Each row of a before or after table is a point. One or more steps were done to the points. Then noise was added and the rows were shuffled. The steps act on columns, c1 being the first. Name the steps. A step turns or swaps two columns, mirrors them in a line or flattens them onto one, adds a multiple of one to another, or multiplies or shifts one. Angles are multiples of 10 degrees, from the lower column toward the higher: turns from -170 to 170, lines from 10 to 170 but not 90. Use the fewest steps. Two steps may share a column if one is a turn and the other turns, adds or multiplies; they go together, in the order done. Otherwise the lowest column goes first.

Before (9 x 3):
-0.30; -0.12; 0.30
0.82; -0.22; 0.07
-0.15; 0.28; -0.55
0.40; -0.07; 0.39
0.15; 0.39; 0.46
-0.05; 0.07; -0.28
0.23; 0.20; -0.38
0.45; 0.97; 0.91
0.40; 0.62; 0.47
After (9 x 3):
0.13; -0.44; 0.20
1.06; -0.76; 0.62
0.57; -0.54; 0.87
0.54; 0.07; 0.99
0.02; -0.22; -0.03
0.72; 0.44; 1.38
-0.11; -0.61; 0.78
0.39; -0.29; 0.16
0.38; -0.12; 0.98
Steps: shift c1 by 0.20; shift c2 by -0.50; shift c3 by 0.50

Before (12 x 6):
0.62; -0.30; -0.16; -0.51; 0.20; -0.13
0.19; 0.18; 0.17; 0.10; 0.29; -0.66
0.38; 0.31; -0.16; -0.32; 0.15; 0.03
-0.04; -0.45; -0.39; 0.11; 0.25; 0.24
0.44; 0.13; 0.60; -0.73; -0.31; -1.54
-0.26; 0.22; -0.05; -0.71; 0.22; -0.69
0.71; 0.57; 0.50; -0.43; 0.41; 0.01
0.57; 0.22; -0.39; -0.03; -0.60; 0.32
0.01; 0.37; -0.33; -0.16; -0.08; -0.38
0.65; 0.30; -0.20; -0.74; 0.16; 0.11
0.13; 0.58; -0.18; 0.98; 0.72; 0.09
0.53; 0.05; -0.55; 0.02; 0.13; -0.28
After (12 x 6):
0.48; 0.64; -0.16; -0.09; 0.10; -0.10
-0.38; 0.88; -0.18; 0.91; 0.43; -0.56
0.10; 0.68; -0.35; -0.14; -0.37; -0.13
0.12; 0.53; -0.03; -0.73; -0.47; -0.53
0.81; 0.85; 0.49; -0.03; 0.22; -0.35
0.10; 0.48; 0.16; 0.19; -0.42; -0.58
0.44; 0.35; -0.54; 0.27; -0.16; -0.25
-0.06; -0.14; -0.39; 0.06; 0.35; -0.10
0.51; 0.53; -0.37; 0.25; -0.03; 0.68
0.95; 0.60; -0.17; -0.32; 0.15; -0.09
0.78; -0.01; -0.14; -0.13; -0.02; -0.25
0.75; 0.43; 0.63; -0.41; -1.51; -0.51
Steps: turn c1 and c4 by 30 degrees; shift c2 by 0.30; turn c5 and c6 by -60 degrees

Before (12 x 9):
0.02; 0.02; 0.13; 0.51; 0.27; 0.23; 0.30; 0.34; -0.26
-0.47; -0.02; 0.40; -0.13; 0.34; -0.17; -0.39; 0.40; 1.03
0.12; -0.60; 0.56; -0.07; 0.22; 0.22; -0.42; 0.17; 0.37
-0.20; -0.44; 0.36; -0.59; 0.21; -1.10; -0.07; 0.14; -0.23
0.00; 0.40; -0.44; -0.80; -0.13; -0.26; -0.31; 0.08; 1.36
-0.50; 0.06; 0.19; 0.07; -0.83; 0.31; 0.08; -0.11; 0.35
-0.46; 0.05; 0.38; 0.14; -1.43; -0.03; -0.40; -0.06; -0.25
-0.22; -0.34; -0.38; 0.47; -0.02; 0.54; -0.32; -0.05; 0.13
0.02; -0.37; 0.20; 0.30; -0.65; -1.02; 0.29; 0.20; 0.43
0.10; 0.02; 0.02; 0.19; 0.26; 0.26; 0.10; 0.26; 0.71
-0.36; -0.22; 0.48; 0.19; 0.19; -0.03; 0.49; -0.05; 0.10
-0.07; 0.76; -0.08; 0.41; 0.24; 0.41; -0.27; -0.98; -0.29
After (12 x 9):
0.51; -0.11; 0.32; -0.03; 0.24; 0.17; 0.31; 0.15; -0.26
0.09; 0.16; -0.11; 0.51; -0.83; 0.40; 0.08; 0.20; 0.29
-0.17; 0.53; 0.44; 0.41; 0.37; -0.21; -0.17; 0.43; 0.92
0.11; -0.06; -0.04; 0.46; -1.42; -0.07; -0.26; 0.41; -0.18
0.36; 0.54; -1.00; 0.06; 0.19; 0.33; -0.25; -0.06; -0.71
0.50; -0.23; -0.05; 0.21; 0.08; 0.54; -0.23; -0.36; 0.28
0.26; -0.13; 0.18; -0.03; -0.62; -1.00; 0.27; 0.24; 0.47
-0.81; 1.04; 0.09; 0.04; -0.14; -0.36; -0.20; -0.44; 1.02
0.11; 0.36; 0.34; -0.09; 0.28; 0.26; 0.06; 0.02; 0.63
0.24; -0.16; -0.02; 0.39; 0.23; -0.04; 0.38; 0.47; 0.13
-0.06; -0.32; 0.22; -0.15; 0.20; 0.19; -0.34; 0.51; 0.67
-0.63; -0.52; 0.08; 0.16; 0.20; -1.11; -0.06; 0.36; 0.07
Steps: turn c1 and c4 by -90 degrees; turn c2 and c9 by -30 degrees; swap c3 and c8; multiply c7 by 0.7

Before (11 x 12):
0.05; -0.53; -0.43; 0.81; -0.20; -0.27; 0.50; -0.25; -0.32; -0.87; 0.33; -0.57
-0.38; -0.09; 0.07; -0.07; 0.30; -0.20; -0.22; 0.43; 0.27; -0.15; 0.41; 0.12
-0.16; 0.11; 0.29; -0.30; 0.63; -0.52; 0.59; -0.52; -0.35; -0.65; -0.35; -0.48
0.45; -0.48; 0.49; -0.20; -0.31; 0.47; 0.31; 0.40; -0.11; 0.05; -0.44; -0.31
-0.31; 0.34; -0.45; -0.25; 0.15; 0.41; 0.08; 0.12; 0.47; -0.54; -0.41; 0.51
0.14; -0.17; 0.14; 0.43; -0.46; -0.54; -0.19; -0.56; 0.43; -0.67; 0.11; 0.41
0.31; 0.23; 0.49; 0.50; -0.26; -0.76; -0.22; -0.37; 0.22; -0.25; -0.54; -0.09
-0.30; 0.39; 0.52; -0.03; 0.56; -0.45; 0.68; 0.47; -0.23; -0.01; 0.34; 0.13
0.30; 0.02; -0.25; 0.17; 0.54; 0.04; 0.23; 0.29; 0.09; -0.19; -0.20; 0.57
0.28; 0.14; -0.39; 0.03; -0.10; 0.18; -0.44; 0.08; -0.59; 0.14; -0.37; 0.56
0.08; -0.67; 0.37; -0.42; -0.41; -0.24; 0.42; 0.49; -0.24; 0.29; -0.49; -0.42
After (11 x 12):
0.03; 0.08; 0.97; -0.03; -0.79; -0.29; 0.21; 1.05; -0.26; 0.30; -0.33; -0.40
-0.16; -0.30; 1.29; -0.20; 0.61; -0.47; 0.27; 0.96; -0.22; -0.03; 0.24; 0.17
0.24; 0.32; 1.18; 0.40; 0.10; -0.82; -0.10; -0.70; 0.28; -0.30; -0.39; -0.13
-0.27; -0.33; 0.23; 0.01; 0.15; -0.24; -0.04; 0.85; 0.32; -0.11; 0.30; 0.14
0.18; -0.42; -0.64; 0.21; 0.21; 0.07; 0.14; 0.68; 0.07; -0.23; -0.10; 0.56
-0.13; -0.48; 0.73; -0.38; 0.39; -0.56; 0.24; -0.96; -0.35; -0.65; -0.24; -0.45
0.32; -0.06; 1.30; 0.05; -0.56; 0.50; 0.16; 0.83; -0.18; 0.05; -0.33; -0.29
-0.25; 0.07; -1.14; -0.39; 0.36; 0.40; 0.05; 0.25; 0.49; -0.55; -0.35; 0.57
0.12; 0.31; 0.30; 0.53; -0.38; -0.54; -0.10; -1.11; 0.47; -0.71; 0.04; 0.45
0.14; 0.16; -0.96; -0.07; 0.06; 0.23; -0.17; 0.19; -0.61; 0.12; -0.26; 0.51
0.07; -0.08; -1.09; 1.07; -0.59; -0.32; 0.22; -0.51; -0.26; -0.77; 0.22; -0.56
Steps: multiply c1 by 0.7; add -0.5 times c2 to c4; turn c2 and c5 by 60 degrees; multiply c3 by 2.5; multiply c7 by 0.4; multiply c8 by 2; multiply c11 by 0.7
